Each row of a before or after table is a point. One or more steps were done to the points. Then noise was added and the rows were shuffled. The steps act on columns, c1 being the first. What was done? A step turns or swaps two columns, mirrors them in a line or flattens them onto one, adds a multiple of one to another, or multiplies or shifts one. Angles are multiples of 10 degrees, from the lower column toward the higher: turns from -170 to 170, lines from 10 to 170 but not 90. Use the fewest steps. Two steps may share a column if one is a turn and the other turns, adds or multiplies; they go together, in the order done. Otherwise the lowest column goes first.
In the rows, 128 means zero.

Before (8 x 2):
[[100 122]
 [106 103]
 [108 126]
 [ 75 133]
 [127 113]
 [106 124]
 [170 147]
 [177 115]]
After (8 x 2):
[[ 85 126]
 [225 121]
 [ 89 128]
 [ 83 119]
 [212 136]
 [ 23 129]
 [ 74 124]
 [126 121]]
Steps: multiply c1 by 2; multiply c2 by 0.4

Before (11 x 8):
[[ 73 159  46 225 123 110 130  78]
 [157 173 114 127 168 164 158 117]
 [ 65  72 196 158 133 119 185 100]
 [ 54 114 109  39  95 132 100  86]
 [ 93 182 178  86 128 117 110 125]
 [170 110 163 168  59 154 138  67]
 [125 139  98 169 121 104  55 115]
 [162 167  94 130 110 198 112 138]
 [ 62 114 115 132 120 106 168 139]
 [ 58 121 131 137 141 143 115 119]
 [103 179 171 179 178 150 118 147]]
After (11 x 8):
[[ 64 147 140 133 118 105 157 118]
 [ 74  87 213 223 118 110 120 166]
 [ 63 170  61 157 133 118 174 177]
 [167  94 162 130 107 202  99 109]
 [ 54 132 125 135 144 140 107 139]
 [171 126  93 168  57 155 128 193]
 [ 55 130 147  36  94 133  91 175]
 [128 116 157 166 122 107  41 136]
 [108  84  85 180 178 152 106  99]
 [150  84 142 128 169 161 148 125]
 [ 96  78  77  89 131 118  99 114]]
Steps: turn c2 and c8 by -160 degrees; multiply c3 by -1; shift c7 by -10

Before (12 x 14):
[[ 85  79  98 191 126  95 122 149  95 102 143 157  63 134]
 [157 156 156 176  80 182 130 141 120 124 117  74 109  69]
 [137 138 109  89  99 160 102 154 172  94 116 101 120  68]
 [ 57 121  99 157 108  84 117 127 122 100 146  82 124 121]
 [ 86 107 182 128 201 116 161  58 191 127 144 103  90 117]
 [108 144  98 125  91  66 141 177 109 125  64 116  93 119]
 [115 127 104  79 204 164  76 169  93 148 156 173 144 171]
 [125 121 132 101 164 133 124  40  57  98  92 166  96 139]
 [ 73 153 177 148  65  78  67 111 149 196 101 180  56 193]
 [ 56 157 137 187 115  38  53 180 146 128  89 157  99 135]
 [212 110 139 119 153 133  88 199 162 150 199 154 181 116]
 [ 78 173 160 146 102 125 110 145 176 100  71 134 139 195]]
After (12 x 14):
[[ 85  85  96 192 128  93 135 178 128 169  98  82  67 134]
 [112 102 105  79 205 161  87 197 170 139 143 165  97 168]
 [ 74 167 176 149  68  80  76 144 168  69 131  91  50 195]
 [107 189  95 124  90  65 151 212 139 147  96  90 118 121]
 [123 153 134  99 167 132 134  69 152 201  96 117  77 140]
 [134 137 108  87 103 161 111 188  71 115 130 104 148  69]
 [213  61 137 118 153 135  97 227 125  89 158 188 130 116]
 [ 85  97 180 127 204 113 171  88  90  79 122  80 125 118]
 [ 56 175 141 185 114  41  67 213 115 113 126 114  90 137]
 [ 78 203 161 145 100 125 120 175  76 109 124 138 129 194]
 [158 152 154 174  78 185 138 171 129 136 144  85 166  70]
 [ 56 108 101 158 109  81 123 154 112 146 135 105 169 123]]
Steps: turn c2 and c11 by 50 degrees; shift c7 by 10; shift c8 by 30; turn c9 and c10 by -130 degrees; turn c12 and c13 by -60 degrees
